Every row gives one point. Any point is a mix of the corners, with weights that add up to 1. It lies inside the corners' shape when no weight is negative. Say inside or outside, and name the corners with a negative weight.

Corners:
(1): [-95,  56, -19]
(2): [ 18,   4, -26]
(3): [  9, -45,   0]
(4): [11, 40, 20]
Points:
[ 14,   4, -23] => inside
[ 11,  -8, -16] => inside
[-3, 35, -9] => outside (3)
[-31,  28, -19] => inside
[-25,  -6,  -7] => inside
[8, 2, 5] => inside
[ 8, 30, 12] => inside
[ -1, -25, -16] => outside (4)

Corners:
(1): [ 50,  11, -43,  -9,   8,  38,   8,  11,  56]
(2): [-90,   3,  11,  32, -22, -42,   5, -74,  35]
(3): [-73, -21,   0, -37,  31, -50,  -2, -95,  54]
(4): [-39,  10,  28, -34,  14, -32,  -4,   5, -46]
(5): [-18,  -8,  76, -34,  -8, -51, -10,  23,   7]
(6): [ 10, -45,  -4, -33,  36,  72,  24, -28,  32]
(7): [-21,   7,  50, -86,  57, -24,  78, -52, -15]
(8): [  9,  14,  54,   5,  16, -26, -34, -23, -32]
(9): [ 85, -56, -63,  -1,  18,  55,  44,  13,  51]
(10): [ 70, -30, -45, -23, -50,  38,   1, -24,  51]
Points:
[  5,   0,  24, -11,   3,  -9,  -1,  -6,   2] => outside (3)
[-25, -28,  -4, -27,  14, -18,  12, -69,  50] => outside (1, 4)
[ 38,  10,  36, -41,  18,  10,   1,  10, -13] => outside (2, 3, 9)
[  8, -10,   1, -10,   4, -15,  12, -13,  22] => outside (6)
[ -9,  -1,  17, -17,   7, -15,  -4, -23,  -1] => inside
[ 32, -28, -11, -26,  19,  36,   1,  -5,  30] => outside (2, 7)
[ 34,  -3,   3, -28,  19,   2,  12,  -5,  14] => outside (2, 6)
[ 21,  -9,  26, -13,   7,  14,  10,  -5,  13] => outside (3, 4)
